Rows are points. The points of each table are mixes of a few directions, plus a little noise. How many directions does each table use, and how many do they share? Where both have some left over, give the other angles between the two spaces (their principal angles), to ten degrees, smallest first.

First (7 x 3):
-0.009  0.013  0.012
-0.025  0.043  0.038
0.012  -0.023  -0.020
0.044  -0.080  -0.069
-0.038  0.068  0.057
0.003  -0.007  -0.007
0.009  -0.017  -0.016
Second, 6 rows:
-0.037  0.039  -0.002
0.058  -0.035  0.059
-0.031  0.003  -0.068
-0.008  0.017  0.017
0.050  -0.048  0.013
-0.033  0.027  -0.018
Directions: first 1, second 2, shared 1

First:
0.020  0.027  -0.018  -0.035  -0.006  -0.005
0.029  0.041  -0.023  -0.053  -0.007  -0.006
-0.039  -0.053  0.032  0.068  0.006  0.008
0.041  0.056  -0.034  -0.073  -0.005  -0.009
-0.055  -0.071  0.045  0.094  0.010  0.010
0.001  0.001  0.000  -0.002  0.000  -0.001
Second (7 x 6):
-0.030  -0.012  0.014  0.013  -0.008  0.004
-0.040  0.050  -0.050  -0.062  0.077  0.029
-0.021  -0.022  0.009  0.017  -0.012  0.000
0.041  0.007  0.095  0.049  -0.075  -0.024
-0.045  -0.007  -0.028  -0.014  0.030  0.015
0.068  -0.013  -0.068  -0.019  0.016  -0.010
0.028  -0.003  0.024  0.017  -0.028  -0.012
Directions: first 1, second 3, shared 0; angles 30

First (9 x 9):
-0.020  0.040  0.076  -0.004  -0.037  0.037  0.001  -0.019  0.004
0.067  -0.021  0.009  -0.007  0.039  -0.006  0.002  0.038  0.045
-0.043  0.061  0.034  0.052  -0.046  0.007  -0.040  0.022  -0.008
0.034  -0.072  0.048  -0.026  0.029  -0.039  -0.003  -0.010  0.058
0.033  -0.018  -0.039  -0.011  0.030  -0.004  0.014  0.013  0.002
-0.025  0.017  -0.016  0.014  -0.015  0.000  -0.006  -0.001  -0.020
0.011  -0.047  -0.013  0.018  0.023  -0.057  -0.027  0.022  0.028
-0.071  -0.018  -0.109  0.007  -0.009  -0.032  0.002  -0.035  -0.074
0.013  0.057  0.009  -0.046  -0.013  0.092  0.057  -0.031  -0.036
Second (7 x 9):
-0.030  -0.011  0.011  0.001  -0.047  0.035  -0.010  -0.023  -0.027
0.019  -0.030  -0.007  0.006  -0.013  0.019  -0.013  0.014  -0.001
-0.104  0.046  0.038  -0.012  -0.068  0.029  0.013  -0.082  -0.057
0.013  0.007  -0.005  -0.001  0.022  -0.017  0.006  0.011  0.014
0.090  0.016  -0.032  0.001  0.125  -0.087  0.020  0.073  0.077
0.002  -0.008  -0.001  0.001  -0.006  0.006  -0.004  0.001  -0.002
0.010  -0.020  -0.004  0.004  -0.015  0.016  -0.010  0.007  -0.003
Directions: first 4, second 2, shared 1; angles 90

First:
-0.024  -0.019  0.043  -0.052  0.118  -0.010  0.005  0.005  0.006  0.047  0.117  -0.013  0.012  0.022
0.001  0.001  -0.002  0.002  -0.006  0.001  0.000  0.000  0.000  -0.002  -0.006  0.001  -0.001  -0.001
-0.002  -0.001  0.003  -0.004  0.009  -0.001  0.000  0.000  0.001  0.004  0.009  -0.001  0.001  0.002
-0.010  -0.008  0.018  -0.021  0.048  -0.004  0.002  0.002  0.003  0.019  0.047  -0.005  0.005  0.009
-0.007  -0.006  0.014  -0.016  0.037  -0.003  0.002  0.001  0.002  0.015  0.037  -0.004  0.004  0.007
0.016  0.013  -0.029  0.035  -0.080  0.007  -0.003  -0.003  -0.004  -0.032  -0.079  0.009  -0.008  -0.015
0.035  0.028  -0.063  0.075  -0.171  0.014  -0.007  -0.007  -0.009  -0.068  -0.170  0.020  -0.017  -0.031
0.007  0.006  -0.014  0.016  -0.038  0.003  -0.002  -0.001  -0.002  -0.015  -0.037  0.004  -0.004  -0.007
0.009  0.008  -0.017  0.020  -0.045  0.004  -0.002  -0.002  -0.002  -0.018  -0.045  0.005  -0.005  -0.008
-0.026  -0.021  0.047  -0.055  0.127  -0.011  0.006  0.005  0.007  0.050  0.126  -0.015  0.012  0.023
Second (10 x 14):
-0.030  0.023  0.013  -0.009  -0.011  -0.031  -0.019  -0.028  0.035  0.032  -0.015  0.041  0.026  0.014
-0.030  0.024  0.012  -0.007  -0.011  -0.030  -0.015  -0.028  0.035  0.030  -0.014  0.036  0.024  0.013
0.001  -0.002  0.002  0.001  0.000  0.002  0.001  0.003  -0.003  -0.002  0.000  -0.003  0.000  -0.001
0.084  -0.071  -0.037  0.020  0.034  0.088  0.051  0.081  -0.101  -0.088  0.042  -0.114  -0.067  -0.039
0.072  -0.059  -0.030  0.017  0.028  0.074  0.043  0.067  -0.086  -0.074  0.034  -0.095  -0.057  -0.033
-0.046  0.036  0.020  -0.012  -0.016  -0.047  -0.026  -0.045  0.054  0.047  -0.024  0.061  0.036  0.020
-0.019  0.017  0.010  -0.004  -0.006  -0.022  -0.011  -0.018  0.026  0.022  -0.007  0.027  0.015  0.008
-0.051  0.039  0.020  -0.012  -0.022  -0.053  -0.031  -0.050  0.061  0.054  -0.023  0.072  0.039  0.024
0.005  -0.005  -0.002  0.002  0.001  0.004  0.002  0.007  -0.004  -0.004  0.004  -0.011  -0.003  -0.005
0.015  -0.009  -0.006  0.005  0.007  0.014  0.007  0.012  -0.017  -0.014  0.006  -0.018  -0.011  -0.006
Directions: first 1, second 1, shared 0; angles 90

First (10 x 20):
0.071  -0.023  0.018  0.009  -0.107  0.066  0.059  -0.033  -0.034  0.039  -0.027  -0.002  -0.075  0.058  -0.009  0.005  0.037  -0.015  -0.028  -0.001
0.058  -0.025  -0.008  -0.035  -0.044  0.043  0.038  -0.032  -0.001  0.003  -0.005  0.003  -0.060  0.008  0.016  -0.002  0.017  -0.003  -0.034  -0.013
0.048  0.004  0.010  -0.010  0.005  0.019  -0.009  -0.003  -0.030  0.007  -0.006  0.006  -0.011  -0.015  -0.001  -0.008  -0.002  -0.001  0.004  -0.005
-0.066  0.023  -0.005  0.016  0.067  -0.052  -0.041  0.031  0.016  -0.014  0.012  -0.003  0.064  -0.025  -0.005  -0.002  -0.025  0.006  0.028  0.006
0.022  0.010  -0.045  -0.108  0.162  -0.046  -0.069  0.009  0.041  -0.078  0.046  0.019  0.033  -0.144  0.048  -0.027  -0.056  0.026  -0.004  -0.037
-0.090  -0.017  -0.035  -0.004  0.011  -0.038  0.017  -0.001  0.073  -0.030  0.020  -0.002  0.015  0.013  0.020  0.015  0.002  0.008  -0.021  0.000
-0.017  0.019  0.044  0.081  -0.049  0.010  0.001  0.018  -0.052  0.051  -0.030  -0.009  0.024  0.061  -0.045  0.004  0.017  -0.015  0.037  0.027
-0.018  0.025  0.030  0.055  -0.004  -0.009  -0.021  0.024  -0.039  0.031  -0.016  -0.004  0.037  0.021  -0.031  0.000  -0.003  -0.007  0.037  0.017
-0.059  0.018  0.008  0.042  0.028  -0.037  -0.026  0.026  -0.002  0.007  -0.001  -0.006  0.052  0.006  -0.018  0.004  -0.009  0.001  0.029  0.015
0.050  -0.035  -0.022  -0.042  -0.058  0.043  0.052  -0.042  0.019  -0.006  0.000  0.002  -0.073  0.016  0.025  0.003  0.022  -0.004  -0.048  -0.013
Second:
0.060  0.028  -0.002  0.021  0.075  -0.043  -0.024  0.022  -0.030  0.020  0.006  0.013  0.005  0.000  0.021  0.010  -0.007  -0.005  0.001  -0.010
-0.112  -0.024  -0.006  -0.017  -0.108  0.056  -0.003  0.005  0.068  -0.057  0.013  -0.006  0.025  -0.026  -0.026  -0.053  0.008  0.036  0.004  -0.004
0.005  -0.007  -0.003  -0.004  -0.056  0.041  -0.018  0.016  0.022  -0.037  0.023  0.032  0.003  -0.023  0.009  -0.040  0.010  0.009  -0.024  -0.020
0.064  -0.014  0.009  -0.055  0.062  0.008  -0.025  -0.042  -0.077  0.038  -0.042  -0.043  -0.022  -0.052  -0.031  0.039  -0.036  -0.030  0.059  0.031
0.049  0.035  0.022  0.016  0.085  -0.042  0.000  0.011  -0.039  0.029  0.001  0.014  0.014  0.011  0.012  0.024  -0.012  -0.016  -0.002  0.002
-0.065  -0.022  -0.033  0.032  -0.104  0.026  -0.015  0.031  0.075  -0.052  0.031  0.027  0.008  0.012  0.016  -0.042  0.028  0.025  -0.032  -0.022
-0.102  0.002  0.029  -0.027  -0.062  0.054  -0.012  0.011  0.041  -0.057  0.015  0.010  0.061  -0.056  -0.036  -0.058  -0.011  0.031  0.015  0.000
0.001  0.002  0.023  0.039  0.022  -0.031  0.031  -0.008  -0.022  0.034  -0.002  0.018  0.008  0.059  0.004  0.053  0.005  -0.049  -0.020  0.027
0.049  0.017  -0.031  -0.006  0.103  -0.076  0.030  -0.018  -0.026  0.062  -0.035  -0.064  -0.050  0.037  0.012  0.043  0.000  0.022  0.027  -0.001
0.055  -0.029  -0.044  0.023  0.039  -0.045  -0.027  -0.017  -0.040  0.050  -0.027  -0.031  -0.045  0.029  0.009  0.066  -0.005  -0.041  0.021  0.022
-0.001  0.013  0.037  -0.023  -0.056  0.052  0.060  -0.006  0.029  -0.029  0.018  0.031  -0.006  0.006  0.005  -0.039  0.020  0.022  -0.049  -0.022
Directions: first 3, second 6, shared 2; angles 60

First, 8 rows:
0.025  -0.006  -0.010  0.057  -0.056  -0.006  0.041  0.021  0.030  0.026  0.006  0.022  0.005  -0.009  0.030  0.013  -0.001  -0.019  -0.026  -0.072  0.039  -0.031  -0.020  0.057  0.052  0.039  0.035  0.019  0.009  -0.076  0.047  0.007
-0.013  0.006  0.036  -0.068  0.040  0.015  -0.069  0.011  -0.009  -0.032  -0.011  0.002  -0.019  0.014  -0.017  0.003  -0.008  -0.059  0.015  0.051  -0.046  0.013  0.010  -0.047  -0.034  -0.029  -0.020  0.020  -0.013  0.057  -0.013  -0.031
-0.013  0.001  0.046  -0.036  0.014  0.007  -0.067  -0.036  -0.027  0.007  0.017  -0.046  -0.011  -0.028  -0.044  -0.011  -0.029  0.059  -0.002  0.086  -0.101  0.072  0.041  -0.037  -0.045  -0.053  -0.019  -0.027  0.015  0.079  -0.024  -0.004
-0.074  0.002  0.026  0.026  0.035  0.042  0.003  0.048  0.010  0.028  -0.047  -0.027  -0.008  -0.051  0.011  0.056  -0.005  -0.038  -0.017  0.013  0.032  0.007  0.032  0.074  -0.002  -0.023  0.111  0.035  0.011  -0.055  -0.012  0.041
0.083  -0.036  -0.062  0.054  -0.078  -0.037  0.093  0.009  0.052  0.013  0.035  0.030  -0.017  0.005  0.043  -0.039  0.041  0.010  -0.016  -0.098  0.082  -0.034  -0.028  -0.026  0.047  0.015  -0.031  0.005  0.011  -0.035  0.062  -0.018
0.000  0.016  -0.014  0.017  0.011  -0.016  0.055  -0.007  0.010  0.013  -0.010  0.005  0.033  0.018  0.030  0.005  -0.005  0.001  -0.002  -0.037  0.068  0.000  -0.044  0.024  0.078  0.049  0.026  -0.031  -0.006  -0.073  0.042  -0.020
0.024  0.004  0.008  -0.020  -0.030  -0.007  -0.063  -0.034  -0.036  -0.029  0.029  0.019  0.006  0.025  -0.041  -0.021  -0.015  0.030  0.013  0.019  -0.093  -0.014  0.009  -0.016  -0.056  0.008  -0.076  -0.002  -0.006  0.069  -0.041  0.007
-0.031  0.012  -0.028  -0.028  0.063  -0.002  0.009  -0.016  -0.030  -0.028  -0.019  -0.003  0.015  0.026  -0.011  -0.008  0.018  0.019  0.036  0.032  0.021  -0.010  -0.002  -0.026  -0.042  -0.006  -0.028  -0.015  -0.014  0.041  -0.063  0.016
Second, 10 rows:
0.034  -0.036  -0.058  0.040  -0.011  -0.032  0.106  -0.024  0.030  0.038  0.025  -0.048  -0.017  -0.035  0.024  -0.046  0.046  0.101  -0.003  -0.012  0.074  0.044  0.005  -0.065  0.019  -0.048  -0.012  -0.045  0.028  0.009  0.024  -0.002
-0.006  0.027  0.031  -0.083  0.059  -0.001  -0.051  -0.007  -0.016  -0.041  -0.012  0.015  0.013  0.048  -0.008  -0.003  -0.022  -0.057  0.024  0.041  -0.016  0.019  -0.034  -0.049  0.019  0.016  -0.031  -0.015  -0.028  0.028  0.013  -0.062
-0.029  0.004  0.025  -0.022  0.067  -0.006  0.031  -0.026  0.006  0.039  -0.007  -0.078  0.005  -0.038  0.006  -0.007  -0.016  0.069  -0.003  0.066  0.029  0.108  0.003  -0.045  0.049  -0.048  0.049  -0.071  0.019  -0.006  0.032  -0.033
0.059  -0.026  -0.020  -0.022  -0.045  -0.007  -0.030  0.018  0.012  -0.041  0.022  0.050  -0.037  0.027  -0.005  -0.029  0.029  -0.059  0.009  -0.031  -0.029  -0.054  0.005  -0.054  -0.045  -0.014  -0.081  0.050  -0.009  0.065  -0.002  -0.015
-0.031  0.008  -0.048  0.087  -0.003  -0.014  0.102  -0.023  -0.004  0.047  -0.008  -0.027  0.047  -0.020  0.017  0.015  0.005  0.094  -0.007  -0.040  0.080  -0.007  -0.015  0.082  0.042  0.042  0.059  -0.041  0.012  -0.094  -0.011  0.054
-0.010  0.005  0.031  -0.003  -0.023  0.024  -0.065  0.024  -0.008  -0.014  -0.003  0.024  -0.012  -0.002  -0.017  0.027  -0.015  -0.055  -0.007  0.001  -0.057  -0.030  0.021  0.036  -0.036  0.004  0.005  0.047  -0.005  0.010  -0.016  0.018
0.020  0.002  0.009  -0.021  -0.036  0.012  -0.070  0.030  -0.012  -0.044  0.001  0.065  -0.012  0.039  -0.015  0.012  -0.003  -0.090  0.007  -0.029  -0.054  -0.078  -0.001  0.018  -0.043  0.028  -0.046  0.063  -0.020  0.026  -0.023  0.003
-0.017  0.003  0.003  0.040  -0.019  0.009  0.003  0.007  -0.004  0.019  -0.004  -0.005  0.005  -0.021  -0.002  0.021  -0.008  0.016  -0.011  -0.013  -0.006  -0.012  0.013  0.058  -0.009  0.010  0.038  0.011  0.009  -0.029  -0.013  0.038
0.018  -0.035  0.030  -0.006  -0.037  0.017  -0.045  0.023  0.020  0.014  0.016  -0.026  -0.059  -0.054  -0.016  -0.006  0.003  -0.005  -0.021  0.029  -0.061  0.031  0.058  -0.034  -0.049  -0.077  0.003  0.034  0.025  0.059  0.010  0.004
-0.039  0.049  -0.004  -0.007  0.051  -0.004  0.016  -0.018  -0.031  -0.013  -0.032  0.021  0.064  0.052  0.008  0.024  -0.023  -0.009  0.021  -0.010  0.041  -0.021  -0.055  0.056  0.052  0.087  0.020  -0.040  -0.031  -0.067  -0.010  -0.002
Directions: first 6, second 4, shared 4
